Each row of a before or after table is a point. The points were changed in one or more steps. Then noise was added and the rows were shuffled. The steps act on how far a point lies along the listed directions, d1 being the first. What was done? A step turns or swaps two directions, mirrors them in a line or flattens them onto one, adds a multiple of one to another, or multiplies one. Angles are multiples of 10 degrees, from the lower direction toward the higher: turns from -170 to 170, lines from 10 to 170 but not 90. Use the fewest steps. Two steps may share a direction if one is a turn and the other turns, adds or multiplies; they go together, in the order done. Otherwise the lowest direction goes first.
In the rows, 128 means zero.

Directions:
(1): [131  65 170]
(2): [ 76 157 175]
(3): [183 159 170]
Before (13 x 3):
[[173 156 119]
 [ 81 126 164]
 [ 41 105 144]
 [191 117 139]
 [ 84  73 148]
 [ 90 100 173]
 [179 151 150]
 [138  88  98]
 [ 88 107 120]
 [177 163  88]
 [ 84 161 104]
 [139 159 125]
 [137 150  84]]
After (13 x 3):
[[ 57  44 203]
 [169 160 135]
 [147 181  62]
 [145 149  70]
 [176 166  92]
 [139 147 128]
 [ 95  95 141]
 [163 211  55]
 [ 95  58 173]
 [ 90 128 137]
 [160 183  88]
 [ 82  64 215]
 [ 86  47 205]]
Steps: add 1.5 times d2 to d1; multiply d3 by 0.7

Directions:
(1): [ 98 198 147  85 108 163 175  70]
(2): [170  57 163  85 148 150 194 123]
(3): [147 136  88  50  85 164 100 186]
(4): [165 145 216 121 138 155  59 122]
Before, 11 rows:
[[190  68 134  86 123 125  84 194]
 [149  95 128 103 142 148 194 148]
 [105 118 101  75 120 133 178 119]
 [ 92 221 116  97 116 134 168  67]
 [148  82 154  94  98 128 107 134]
 [115  71 139 190 163  93 249  70]
 [121 112 147 204 146  90  97 121]
 [135 123 104 161 126 132  67 173]
 [ 74 148  47 142 127  95 221 104]
 [149 105 134  96 136 132 111 185]
 [114 111 100 224 129 108  86 139]]
After (11 x 8):
[[108 157 179 144 155 121 135 111]
 [186  88 143  13  91 200 152 175]
 [141  63 141 122 163 118 143 136]
 [167 115 189 117 164 158 137 126]
 [ 91 168  78 111  83 168 189 105]
 [109 179 201 146 147 107 135  56]
 [151  68  62 145 144  72 106 198]
 [163  49  74  81 135 122 220 158]
 [105 182 106  85  82 150 144 127]
 [123 128 176 137 118 112 109  87]
 [ 84 181 101 157 124 132 148  84]]
Steps: turn d1 and d3 by 170 degrees; turn d2 and d4 by 60 degrees

Directions:
(1): [109  36 157 172 154 173 160 134  55 100 117 101 187 158]
(2): [157  50 161 107 121 120 192  90 178 206 135 191 119 135]
Before:
[[128  35 168 156 161 173 177 125  76 122 123 118 169 166]
 [101 229  75 158 117 126  48 162  72  48 122  46 110 110]
 [137 110 157 137 137 122 153 146  98 108 119 115 139 134]
 [124  88 142 145 141 137 166 124 125 144 117 132 137 125]
 [119 120 122 143 140 119 146 128 116 118 123 118 141 136]
 [125  66 162 133 118 122 165 102 129 165 126 155 133 148]
 [107 173 108 114 125 127 119 136 117 131 116 108 109 110]
 [137  97 135 114 122 131 157 114 150 159 126 160 128 140]
 [113 125 120 139 135 136 111 136 124 135 104 115 139 140]
 [136 115 115 137 137 135 124 127 103  94 118  90 129 127]
 [138 127 153 131 126 125 139 132 127 132 124 137 139 130]
 [106 118 130 174 150 145  92 164  85  81 113 104 164 139]
 [ 83  63 166 177 152 184 141 155  23  43 116  59 214 164]]
After (13 x 14):
[[140 144 141 124 126 122 129 138 135 131 128 138 135 124]
 [132 244  93 110 125 112  70 149 142  92 129 104  91 116]
 [131 174 113 134 128 109 126 134 149 133 120 128 107 101]
 [104 100 135 124 137 151 158 128  96 143 112 114 137 127]
 [140 131 113 135 139 127 120 133 108  89 118  86 120 123]
 [113 136 112 135 130 134 105 139 126 130 100 113 136 144]
 [136 164 135 131 130 109 125 149 109 105 124 115 116 121]
 [127 176 122 109 100  86 104 121 160 157 132 148  90 122]
 [105 150 123 166 139 135  80 166  88  80 113 109 152 132]
 [136 145 117 104 110 118 135 112 170 153 123 155 109 127]
 [ 98  55 142 193 153 173 134 141  17  70 118  58 176 153]
 [120 148 116 139 135 112 130 132 125 118 122 117 132 122]
 [ 84 251 102 135 118 128  49 179  81  23 127  48 141 119]]
Steps: mirror d1 and d2 in the line at 120 degrees
